Each row of a before or after table is a point. One or more steps were done to the points. Then noise was added and the rows were shuffled. The steps act on columns, c1 being the first. Write out the steps. A step turns or swaps two columns, mirrors them in a line or flattens them onto one, adds a multiple of one to another, or multiplies or shifts one. Angles are multiples of 10 degrees, from the lower column toward the higher: turns from -170 to 170, lines from 10 to 170 but not 90. Use the fewest steps. Two steps may share a column if one is a turn and the other turns, adds or multiplies; they go together, in the order done. Otherwise the lowest column goes first.

Before, 10 rows:
.56  .06
.04  -.21
-.30  -.21
-.04  -.05
-.22  .20
.22  -.16
-.19  .35
-.20  .43
-.01  .52
.73  -.02
After, 10 rows:
.46  .26
-.21  -.06
.48  .05
-.25  .11
-.03  -.06
.39  .01
-.03  -.36
-.39  .62
-.22  .52
.30  -.09
Steps: mirror c1 and c2 in the line at 60 degrees

Before (8 x 4):
.26  -.30  .06  .41
-.19  -.09  -.25  -.40
.18  .25  .11  .38
.40  .29  -.34  -.38
.28  .05  .21  -.04
-.05  .26  .34  .26
.22  -.24  -.20  .22
-.27  -.35  -.13  .00
After:
-.01  -.19  -.33  -.48
.11  .09  .35  -.03
.20  -.58  .16  .52
.31  -.46  -.03  .29
.50  .59  -.10  -.21
-.22  -.63  -.25  -.12
-.20  .50  .26  .25
.08  .52  .20  .42
Steps: add 0.3 times c1 to c4; turn c1 and c3 by 30 degrees; multiply c2 by 2

Before, 8 rows:
-.05  -.09  .08  -.08  -.05  -.20
.35  .26  -.12  .04  .04  -.02
.23  -.14  -.60  .26  .28  .32
-.13  .03  -.03  -.38  .09  .04
.23  .23  -.49  .04  -.16  .00
.23  -.32  .25  -.25  -.23  -.12
.17  .07  -.17  .01  -.02  -.23
-.02  .47  -.35  .40  -.23  .28
After (8 x 6):
.23  -.30  -.94  .01  .13  .28
-.13  .35  .15  .17  .05  .07
.23  .08  -.83  -.22  -.11  -.09
-.06  .02  .16  .12  .01  -.08
.35  .10  -.65  -.25  .03  .02
.23  .06  -.10  .40  -.15  -.20
-.03  -.10  -.32  -.61  -.24  -.07
.18  .03  -.42  -.06  .05  -.08
Steps: add -1.5 times c1 to c3; mirror c2 and c4 in the line at 150 degrees; multiply c6 by 0.4; turn c5 and c6 by 40 degrees

Before, 8 rows:
-.43  -.10  -.39  .18  -.03  -.22  -.42  -.35
.06  -.09  .15  .31  -.31  .21  .38  .33
.03  -.10  .25  -.04  .34  .42  .14  -.12
.27  -.20  -.10  -.42  .54  .08  .39  .07
-.07  -.33  -.09  .51  -.14  -.22  -.78  .30
-.04  -.21  .50  -.49  .00  .29  -.26  .23
-.08  .53  .17  .24  .07  .14  -.29  .55
-.07  -.22  .18  -.20  .46  -.22  .37  -.30
After, 8 rows:
-.06  .10  .19  .78  -.12  -.08  -.34  .56
-.07  -.55  -.10  .05  .13  .23  -.80  .28
-.42  .22  -.39  -.42  .18  .09  -.39  -.39
-.09  -.21  .18  -.09  .27  -.40  .35  -.28
.02  -.34  .51  .07  -.27  -.11  -.25  .22
.19  .26  -.08  -.56  .00  -.54  .41  .05
.04  -.31  .27  .19  -.38  -.39  .13  -.10
.05  -.39  .16  .37  -.24  .30  .37  .31
Steps: add 1.5 times c3 to c4; turn c2 and c4 by 40 degrees; mirror c5 and c6 in the line at 140 degrees

Before (10 x 11):
-.18  .11  -.03  -.62  -.43  -.18  .15  .03  -.31  -.29  .09
-.10  .05  -.35  -.01  .19  -.08  -.07  .09  -.01  -.24  .10
.94  .07  -.05  -.06  -.06  -.30  .05  -.26  .03  -.07  .28
-.07  -.05  -.15  .22  .07  -.31  -.08  -.18  -.38  .02  .24
-.14  .11  .03  .24  .10  -.22  .08  -.05  -.04  -.30  .24
-.11  -.04  -.31  .19  -.29  -.19  .05  -.07  .13  -.09  -.33
.07  .08  .00  -.06  .20  -.11  .18  -.20  -.31  .02  -.40
-.12  -.10  .03  -.07  -.01  .22  .22  -.30  -.33  -.17  -.08
.28  .10  -.15  .20  -.04  .06  .26  .74  .48  -.11  .24
-.07  -.10  -.04  -.41  .20  -.10  -.09  -.28  .19  .11  .20
After (10 x 11):
.22  -.60  -.25  -.09  -.19  .31  -.05  .49  .31  -.13  .41
-.25  .13  -.11  .00  -.25  .03  -.05  .05  -.14  -.30  .19
-.11  -.05  -.39  .15  -.05  -.07  .00  .08  -.03  -.22  .10
.11  .21  .07  .03  .04  .00  -.32  -.25  -.24  -.15  -.21
-.12  .18  .10  .37  .29  -.08  .09  -.23  .06  .12  .28
-.27  .03  .31  -.20  .71  .02  -.16  .10  -.30  -.32  -.07
-.29  .14  -.28  .00  -.23  .02  .14  -.12  -.43  .01  .03
-.03  .26  .02  .18  -.05  .21  -.08  -.02  -.06  .03  -.49
.23  .26  -.04  -.04  .07  .76  .59  -.07  -.11  -.07  .25
-.26  .05  -.37  -.34  -.09  .03  -.04  -.06  .25  -.08  -.22
Steps: turn c1 and c6 by -60 degrees; turn c6 and c7 by -140 degrees; turn c2 and c8 by 60 degrees; turn c4 and c5 by -110 degrees; add 0.5 times c5 to c3; turn c9 and c11 by 30 degrees

Before:
-.15  -.13  .54  .00  -.27  .01  -.41  .37  .26  -.32  .03  .25
.34  .08  .13  .12  .13  -.13  -.07  -.04  -.44  .39  .12  .28
-.37  -.06  .16  -.33  .52  .23  -.08  -.04  -.54  .32  .25  .19
.18  .36  .08  .18  .30  .00  .35  -.09  .31  .30  -.34  .05
.41  -.04  .66  -.13  -.12  -.22  -.33  -.22  -.01  .20  .21  -.14
-.27  .15  -.01  .39  -.13  -.24  -.47  .21  .07  -.32  -.41  -.16
-.15  .53  -.05  -.35  -.04  .08  -.01  .51  .10  .06  -.18  -.02
.22  .60  -.16  .20  -.07  -.09  .03  -.16  .00  -.07  .27  .55
After:
-.28  .15  .26  -.29  .01  -.96  -.47  .25  .08  -.23  -.42  -.12
-.35  -.06  -.34  .13  .35  .11  -.06  -.05  -.73  .23  .25  .20
.32  .07  -.04  -.19  .11  -.24  -.09  -.08  -.57  .27  .13  .29
-.13  .54  -.19  .31  -.12  .08  -.02  .50  .13  .05  -.18  .07
.42  -.02  -.58  -.32  -.43  -.73  -.32  -.19  .01  .14  .23  -.18
.20  .37  .07  -.17  .33  .53  .34  -.09  .41  .20  -.34  .04
.23  .61  .24  -.06  .08  -.06  .04  -.24  -.02  -.05  .26  .51
-.14  -.12  -.40  -.35  -.47  -.62  -.42  .32  .35  -.22  .03  .32
Steps: turn c3 and c4 by -140 degrees; add 0.5 times c3 to c5; add 1.5 times c7 to c6; turn c8 and c12 by 10 degrees; multiply c9 by 1.3; multiply c10 by 0.7

Before (14 x 14):
.04  -.26  .03  -.05  -.18  -.07  -.24  .21  -.03  -.12  -.04  -.09  .27  -.18
-.12  .04  -.04  .20  -.16  .01  .10  -.02  -.23  .21  .25  -.04  .02  .12
.03  -.08  .18  -.10  -.38  -.22  -.12  .29  .03  -.04  -.19  .07  -.04  -.03
.12  .01  .13  -.23  -.33  -.10  -.16  -.06  .24  .17  -.17  .06  .31  -.17
.12  .07  -.10  -.01  .01  -.03  -.24  .45  -.05  .02  -.15  .20  .15  -.04
.09  -.05  -.05  -.21  -.22  .13  .00  .23  .06  .11  .17  -.07  -.06  -.12
-.44  -.01  -.12  -.16  -.17  .17  .31  -.09  .05  -.15  .27  .31  .16  .15
-.22  .02  -.51  .14  .00  -.15  -.03  .08  -.03  -.25  .32  .44  -.21  -.24
.09  .01  .37  -.30  -.13  -.13  -.32  .13  -.02  .08  .11  -.01  .15  .01
-.31  -.23  -.23  .21  .12  -.04  -.11  .32  .13  .03  .10  .45  -.17  -.34
-.18  -.21  -.42  .11  .35  -.17  .14  .08  .17  -.19  .02  .33  -.27  -.17
-.08  -.08  -.08  -.25  -.27  -.17  -.35  .21  .06  .24  -.04  -.18  .11  .10
-.09  .17  .07  .02  -.02  -.27  -.18  .50  .10  -.02  -.05  -.10  .14  -.30
-.40  .02  -.23  -.05  .02  .17  .03  -.10  -.11  -.13  -.02  .25  -.18  -.20
After (14 x 14):
.10  -.03  .07  -.21  -.22  .13  .04  .24  .06  .11  .76  -.07  -.18  .00
.04  -.25  .06  -.04  -.18  -.07  -.17  .22  -.03  -.11  .56  -.09  .81  -.23
-.40  .09  .21  -.05  .02  .17  .10  -.09  -.11  -.12  .58  .25  -.54  -.15
.12  -.03  -.13  -.23  -.33  -.09  -.09  -.05  .25  .17  .42  .06  .93  -.10
-.22  .20  .47  .14  .00  -.15  .06  .08  -.03  -.25  .92  .44  -.64  -.31
.09  -.12  -.36  -.30  -.13  -.13  -.30  .13  -.02  .08  .70  -.01  .45  .05
-.08  .14  -.13  .02  -.02  -.26  -.07  .50  .10  -.02  .55  -.10  .42  -.35
-.44  .03  .12  -.16  -.17  .17  .25  -.09  .05  -.14  .87  .30  .48  .32
-.31  -.13  .30  .20  .12  -.05  .01  .32  .13  .04  .70  .45  -.51  -.47
-.18  -.06  .47  .10  .35  -.16  .19  .08  .17  -.19  .62  .33  -.81  -.17
-.12  .04  .02  .20  -.16  .00  .05  -.02  -.23  .21  .86  -.03  .05  .05
-.08  -.04  .10  -.25  -.27  -.17  -.36  .21  .06  .24  .56  -.18  .33  .10
.12  .10  .07  -.01  .00  -.03  -.21  .46  -.06  .02  .45  .20  .45  -.12
.03  -.14  -.14  -.09  -.38  -.22  -.10  .29  .04  -.04  .41  .07  -.12  -.02
Steps: mirror c2 and c3 in the line at 170 degrees; turn c7 and c14 by 20 degrees; add -0.5 times c4 to c14; shift c11 by .60; multiply c13 by 3
